Each point is reached from the start by the listed moves, each made once or not at all, plus a little noise. Is the number of moves made odd or even? Then give how often each move was made.
(in the rows, 128 means zero)

Moves:
(1): [141 183]
(2): [ 54 149]
Start: [151 114]
Points:
[ 89 192] => even (1, 1)
[151 113] => even (0, 0)

Moves:
(1): [161 151  79]
(2): [179 170 172]
(3): [134  61 148]
Start: [111 115 157]
Points:
[114 118 158] => even (0, 0, 0)
[193 119 185] => odd (1, 1, 1)
[115  45 169] => odd (0, 0, 1)

Moves:
(1): [156 142 160 156 129 134 153 100]
(2): [110 156 160 116 106 132 107 130]
(3): [138  75 165 110 111 116  97 136]
(4): [149 131 137 159 131 108  76 146]
(5): [121 115 135 116 173 144 112 129]
(6): [111 104 108 138 116 153 141 148]
Start: [ 98 123 162 106 130 140 131 143]
Points:
[127  51 224 146 151 157  71 161] => odd (1, 0, 1, 1, 1, 1)
[ 92 106 173  92 173 165 113 146] => odd (0, 0, 0, 0, 1, 0)
[121 154 243 139 158 144  71 134] => even (1, 1, 0, 1, 1, 0)
[103  92 249  96 149 124  11 175] => even (0, 1, 1, 1, 1, 0)
[ 91  89 154 130 164 164  70 182] => odd (0, 0, 0, 1, 1, 1)

Moves:
(1): [164 163 140 133 132 127 131 129]
(2): [ 91 144 121 137 112 124 105 104]
(3): [123 113 144 171 155 149 118 116]
(4): [135 134  94 149 110 119 127 129]
(5): [119 136 132 114 157  85 129 102]
(6): [128 121 113 128 131 154 140  93]
(7): [124 149 131 130 149 150 151 163]
(8): [121  91 116 110 163 188 100 152]
Start: [156 132 115 121 157 108 128 148]
Points:
[156 134 118 120 155 110 129 150] => even (0, 0, 0, 0, 0, 0, 0, 0)
[171 151 106  95 249 170 139 146] => odd (1, 0, 0, 0, 1, 1, 1, 1)
[131 131 113 147 238 167  85  77] => even (1, 1, 1, 0, 1, 1, 0, 1)
[143 131  77 114 225 138 118 185] => even (0, 0, 0, 1, 1, 0, 1, 1)

Moves:
(1): [161  93 114 140 150 127 182 129  95 132 153 193  97 126]
(2): [115 146 169 177 119 128  55 145 113  86 143 106  89 132]
(3): [ 66 155 120  63  87 132 130 201 177 223 138 146 116 166]
(4): [138 124 175 159 127 179 133 139 153 118 121 107 111 145]
(5): [183 110 146  91 153 142 174 117  78  92 143 133 144  87]
(6): [120 138 114  99 140 155 169  88  99 103 145 149 131 125]
(7): [132 158 116 129 150 131 115 159 161 142 136  95 116 148]
(8): [114 125 110 136 124 172  89 165 154 132 125 120 115 111]
(9): [187 114 139  75 139 115  86 108 192  89 126 106 134 133]
(10): [170 153  97  77 113 121 127  85 124 186 120 142 157 132]
(11): [ 75  98 132 153 157 128 115 115  87 176 154 144 129 126]
Start: [100 121 154 148 146  71 125 157 154 136  91 127 123 128]
Points:
[104 153 177  98 120 146 143 175 136 217 148 211  57 192] => even (1, 1, 1, 1, 0, 1, 0, 0, 0, 1, 0)
[113  56 241 128 180 172  68 249 185 162 175 162  35 134] => even (1, 1, 1, 1, 1, 0, 0, 1, 1, 0, 1)
[133  41 161 147 214 171 123 128 162 117 145 181  78 128] => even (1, 0, 0, 1, 0, 1, 0, 1, 1, 0, 1)
[239 166 195  68 178 193  48 124 204  63 119  56  93 117] => even (0, 1, 0, 1, 1, 1, 1, 1, 1, 1, 0)

Moves:
(1): [157 102 121 118 124 148 120 138 122 100 125 133 131 134]
(2): [122 153 105 128 131 121 131 119 126 121 117 100 139 149]
(3): [138 140 141 133 135 139 129 124 136 103 137 125 136 129]
(4): [128 107 136 145 120 139 120 142 129 117 120  98 143 129]
(5): [125 135 131 117 140 138 128 142 137 125 105 135 128 130]
(6): [117 136 148 126 127 151 119 143 107 140 118 117 108 134]
(7): [141 131 117 137 113 131 164 146 133 148 137 139 130 150]
(8): [116 121 141 108 122 119 130 147 143 123 124 143 144 135]
(9): [109 129 140 133 108 145 128 114 149 140 121 139 132 144]
(10): [139 126 136 117 137 136 126 133 137 146 134 131 149 121]
(11): [120 122  96 129 129 151 139 124 116 129 141 113 131 124]
(12): [141 124 132 151 118 143 107 138 129 131 143 152 134 131]
Start: [134 137 125 141 133 158 124 106 118 128 130 104 106 124]
Points:
[148 138 159 123 109 249 137 174 161 109  89  88 167 202] => even (1, 1, 1, 1, 1, 1, 1, 1, 1, 1, 0, 0)
[118 168 125 129 115 168 154 147 112 148 114  91 116 183] => even (0, 1, 0, 0, 0, 1, 1, 1, 0, 0, 0, 0)
[133 130 146 126 117 211 114 137 164  59  84  82 163 177] => odd (1, 1, 1, 1, 1, 0, 0, 1, 1, 0, 0, 0)
[174  88 138 149 103 207 123 187 144 100 114 138 148 163] => even (1, 0, 0, 1, 1, 0, 1, 1, 0, 0, 0, 1)
[146 147 116 125 135 244 101 155 112  77 116  99 132 166] => even (1, 1, 1, 0, 1, 1, 0, 1, 0, 0, 1, 1)

Moves:
(1): [119 119 150 142 131 148 115 130 116 108 132 138 118 114 142 140 120 135
 117 111 133]
(2): [124 125 123 115 125 126 126 127 142 144 123 128 106 127 122 123 121 118
 131 137 126]
(3): [128 124 115 137 121 139 147 132 134 112 174 132 113 119 146 127 123 112
 123 117 137]
(4): [120 164 112  98 126 154 147 123 133 147 125 111 130 102 119 134 117 149
 149 120 123]
(5): [130 127 139 120 132 132 115 127 111 134 123 151 129 103 126 126 119 130
 126 134 137]
(6): [135 137 124 123 142 147 139 141 107 131 143 136 124 114  92 121 138 125
 113 107 123]
(7): [137 116 132 118 132 132 111 128 146 142 127 118 145 113 132 112 154 146
 124 133 124]
(8): [117 116 124 113 102 120 113 142 134 121 115 127 125 118 119 126 140 140
 141 122 122]
(9): [129 138 136 131 136 150 141 137 111 127 124 143 131 123 136 118 140 143
 129 107 125]
(10): [143 149 148 147 127 114 147 136 117  95 116 103 106 124 133  97 109 159
 134 140 122]
(11): [127 144 137 134 123 132 143 133 126 139 139 115 116 121 129 120 135 121
 120 110 110]
(12): [108 109 109 121 126 137 121 135 144 121 156 120 149 127 111 116 125 137
 124 119  94]
(13): [115 112 141 122 121 129 129 103 137 137 117 141 122 120 138 137 126 126
 122 114 133]
(14): [113 132 146 112 130 112 165 132 135 141 133 131 121 124 121 158 105 118
 151 159 148]
(15): [133 137 126 129 127 128 131 118 135 125 147 129 128 153 140 129 123 119
 121 118 139]
(16): [134 136 134 137 112 135 127 134 139 132 123 123 138 133 138 140 115 121
 122 123 109]
(17): [117 132 121 113 131 138 157 140 138 135 139 117 142 128 132 133 128 110
 125 132 142]
(18): [123 162 140 136 110 145 134 106 157 125 108 143 137 124 147 114 140 121
 146 121 105]
Start: [135 129 134 133 130 101 131 124 108 153 118 119 109 115 118 136 109 149
 149 116 155]
Points:
[134 183 155  93 148 213 164 148  90 185 147 136 144  44 124 139 111 174
 125  54 159] => odd (1, 0, 0, 1, 1, 1, 1, 0, 1, 0, 0, 0, 0, 0, 1, 1, 1, 0)
[ 83 135 170  95 108 157 166 119 161 196 144  93 124  43 125 174  85 174
 157  79 103] => even (1, 0, 0, 1, 0, 0, 1, 0, 0, 0, 1, 1, 1, 1, 0, 1, 0, 0)
[ 82 200 163  79  82 180 171 139 151 184 149 133  95  40  88 148  71 144
 173  64  90] => even (1, 1, 0, 1, 1, 1, 0, 1, 0, 0, 1, 1, 0, 1, 1, 1, 0, 1)
[128 193 174 112 126 170 185 151  92 155  99 109  86  41 145 124  54 190
 159  98 148] => even (1, 1, 0, 1, 1, 0, 0, 0, 1, 1, 0, 0, 0, 0, 0, 1, 1, 0)
[131 219 180 107 118 221 146 132 118 204 105 144 103   7 120 106 131 178
 142  38  91] => even (1, 1, 0, 1, 1, 1, 1, 0, 1, 0, 1, 0, 0, 0, 0, 1, 0, 1)

Moves:
(1): [135 135  90 141 144 156 133 132 130 116 158 124 163 143 131 115 104 143
 121 149 138 129]
(2): [119 117 134 146 112 150 168 159 111 138 134 113 136 127 138  97 128 129
 143 155 138 138]
(3): [134 145 136 128 133 143 126 131 134 132 128 121 112 129 134 113 115 146
 124 126 109 144]
(4): [119 135 154 149 120 139 116 116 140 115 127  96 122 153 121 126 116 100
 133 124 148 150]
(5): [164 118 119 131 105  93 113 132 118 121 125 136 145 108 133 124 115 140
 177 116 142  83]
(6): [118 101 157 158 133 123 117 140 100 127 113 117 134 120 143 116 126 154
 142 158 143 147]
(7): [149 112 132 122 121 122 144 130 139 154 136 151 121 152 149 120 114 140
 119 133 119 140]
(8): [128 118 132 139 151 138 121 140 120 110 163 130 112 131 126 138  98 136
 127 123 113 124]
(9): [152 107 154 148 120 104 165 148 139 130 109 119  96 128 106  96 115 137
 132 152 138 109]
(10): [134 140 136 129 140 129 105 145 122 125 120 125 125 131 140 136 154 118
 121 126 115 132]
(11): [113 123 121 129 141 139 139 127 148 140 146 103 163  93 149 139 107 144
 131 141 155 108]
(12): [138 112 140 114 119  93 129 118 146 123 106 122 127 105 123 152 137  95
 105 154 120 154]
(13): [119 135 134 119 177  77 124 128 105  98 139 147 123  73  97 141 125  93
 117 119 130 147]
(14): [110 168 143 106 124 151 135 104 146 138 139 147 110 147 129 163 129 102
 113 147 115 129]
(15): [144 101 127 130 131 147  99 146  98 128 104 100 127 158 133  85 108 122
 113 118 145 102]
(16): [123 146 117 144 100 129 139 118 128 120 126 137 152 105 139 113 145 159
 119 122 118 107]
(17): [141 109 122 130 135 139 137 125 109 119 141 124 127 126 136 128 119 135
 138 143 147 128]
(18): [111 151 150 109  93 111 125 124 126  96 117  98 148 149 133 148 142 125
 120 111 140 134]
(19): [152 108 151 144 121 129 149 142  92  97  97 118 155  98 103 110 137 132
 134 122 136 152]
(20): [132 108 120 134 121 123 146 125 131 129 105 130 126 151 153 163 107  84
 134 133 138 135]
Start: [116 127 109 125 131 130 132 140 117 143 167 136 121 116 122 120 132 132
 119  98 131 112]
Points:
[158  74 193 200 213 173 190 249  37 111 189  84 130  81 135  24  31 163
  90 203 161 150] => odd (1, 1, 1, 0, 0, 1, 1, 1, 1, 1, 1, 0, 1, 1, 1, 0, 0, 0, 1, 0)
[102 174 130 137 174 157 119 165  55  30 196  83 218  66 121 126  99 126
  55  93 153  97] => even (1, 0, 0, 0, 0, 0, 0, 1, 0, 1, 1, 0, 1, 1, 1, 1, 0, 1, 1, 0)
[134  83 200 132 113  68 194 139 102 112 114  86 123  84 180 136  55 103
  60 189 185 130] => odd (0, 0, 1, 0, 0, 1, 1, 0, 1, 0, 1, 1, 1, 1, 1, 1, 1, 1, 0, 1)
